Each row of a before or after table is a point. The points were changed in one or more steps. Then noise was added and the rows were shuffled. The steps act on how far a point lies along the listed directions, d1 being the first. Write out the steps. A step turns or swaps two directions, mirrors them in a line or flattens them onto one, adds a multiple of one to another, or multiplies one. Angles are multiples of 10 degrees, from the lower direction toward the higher: turns from -170 to 170, lines from 10 to 170 but not 90. Use the fewest steps. Two steps may share a direction if one is a turn and the other turns, adds or multiplies; they go together, in the order done. Otherwise the lowest direction goes first.

Directions:
(1): [-19, -37]
(2): [37, -19]
Before:
[[-20, -61],
[-7, 0],
[11, 51],
[28, -15],
[8, 53],
[-2, -30],
[19, 25],
[-17, 24],
[17, -12],
[-8, -50],
[-9, 71],
[-17, -4]]
After, 12 rows:
[[2, 21],
[13, 74],
[6, 24],
[9, 51],
[-8, -49],
[7, 52],
[0, -10],
[0, -1],
[-9, -30],
[-6, -63],
[1, -15],
[-4, -9]]
Steps: flatten d1 and d2 onto the line at 20 degrees

Directions:
(1): [-22, -47, 19, 19]
(2): [18, -34, -29, -34]
(3): [47, -7, 34, 2]
(4): [-21, 5, 33, -43]
Before:
[[18, -9, 16, 6],
[25, -3, -16, -14],
[51, 5, 19, 9],
[36, -11, 19, 22],
[-24, 14, 4, 13],
[-14, 12, 37, -37],
[-2, 7, -29, -51],
[-18, 15, -34, 21],
[13, 14, 1, -45],
[56, -4, 25, 11],
[49, -6, 27, 10],
[-4, -7, 4, 12],
[11, 15, 24, 28],
[11, 27, 32, -34]]
After, 14 rows:
[[-13, 44, 22, -26],
[-29, 27, 44, 49],
[10, 15, -6, -4],
[29, 43, -15, -9],
[32, 45, -24, -8],
[-20, -10, 3, 44],
[-20, 74, 38, 60],
[23, 33, -8, 9],
[26, -35, -52, -42],
[-3, 8, 9, 18],
[7, -18, -26, -69],
[-23, 24, 37, -31],
[14, -70, -53, -85],
[26, 47, -20, -3]]
Steps: turn d1 and d3 by 70 degrees; multiply d3 by 0.4; multiply d2 by 3

Directions:
(1): [17, 49, 25, -23, -38, 25, 31, 5]
(2): [14, -15, 51, 47, -13, 23, -19, -25]
(3): [-26, 25, 31, -19, -8, -53, -26, -27]
(4): [-42, -46, 26, -29, -7, 13, 35, -10]
(5): [14, 16, 23, 13, 58, -17, 45, -10]
(6): [-23, 5, -23, 48, -36, -27, 37, -7]
Before (9 x 8):
[[28, -34, 45, 14, 13, 60, 10, 11],
[14, 31, 38, 18, 16, 16, 0, -31],
[25, -11, 61, -5, 66, 21, -46, -24],
[-22, -20, 2, -2, 28, -24, 35, -9],
[-10, -50, -55, -32, -8, -23, -39, 3],
[14, -30, 5, 39, 25, 41, -50, -2],
[18, 1, 11, 49, -14, 48, 6, 8],
[-24, -32, 44, 24, -20, 18, 15, -22],
[21, 12, 27, 21, 11, -9, 4, -23]]
After (9 x 8):
[[32, -4, -44, -40, 7, 44, -14, 57],
[-17, -48, 16, -3, -13, 17, -20, -11],
[35, 28, -56, -29, 18, 6, -96, 29],
[-10, 6, -49, -7, -12, 27, 34, 37],
[-1, 1, -29, -13, -35, -4, -12, 3],
[-6, 29, -38, -20, -32, 16, -20, 4],
[-31, -21, -15, -58, 2, 8, 13, 16],
[22, -24, 20, 20, 66, -42, -1, -34],
[5, 4, -72, 0, 41, 0, -21, 31]]
Steps: turn d2 and d5 by -160 degrees; add 0.3 times d5 to d3; multiply d6 by 1.3; turn d4 and d6 by -50 degrees

Directions:
(1): [-32, 65, -14, 6, -4, 12, -35, 14, 24]
(2): [9, 18, -7, 14, -18, 38, 22, 39, -58]
Before:
[[-54, 89, -7, -7, 4, 0, -51, 0, 66],
[-47, 109, -17, -6, 10, -14, -57, 8, 58],
[-27, 19, 14, -7, 20, -31, -40, -40, 56],
[-5, 25, 5, 10, 15, 13, 10, 34, -24],
[-12, 1, 7, -7, -5, 24, -14, -1, 8],
[11, -44, 15, -11, 19, -49, -6, -44, 47],
[2, 1, 9, 1, -12, 21, -7, 5, 11],
[-48, 49, -9, -7, -18, 18, 2, 23, -5],
[-18, 71, -46, 14, 7, 26, -27, 24, -22],
[-10, -16, 10, -33, 18, -32, -40, -57, 82],
[-1, 45, -6, 16, -11, 15, -9, 38, -36],
[22, 12, -22, 5, -21, 36, 9, 14, -34],
[15, -2, 5, 5, -1, 17, 0, 26, -9],
[-15, 54, -9, -9, -10, -2, -19, 15, -6]]
After (14 x 9):
[[7, -2, -14, -13, -1, -12, -22, -33, 45],
[6, -3, 4, -3, 9, -4, -20, 6, 32],
[31, 0, -3, -2, -23, 63, 38, 37, -84],
[25, -19, 19, 11, -7, 23, 37, 12, -72],
[-12, -51, 16, -24, 3, -30, 31, -23, 7],
[-6, -10, 16, -4, 34, -29, -2, -8, 24],
[9, -29, 11, -9, 17, -49, -15, -26, 28],
[59, -89, 26, -17, 9, -33, 67, -13, -52],
[7, -14, 12, 1, -7, 16, -2, 0, 12],
[9, 40, -8, 22, -17, 40, 14, 44, -54],
[28, -64, -13, -14, 34, -44, 6, -46, 9],
[-1, -21, 14, -11, -4, 19, -5, -7, -1],
[46, -88, 31, -12, 4, -5, 68, -11, -50],
[21, -33, 13, -26, -2, -35, 14, -23, -5]]
Steps: turn d1 and d2 by -170 degrees
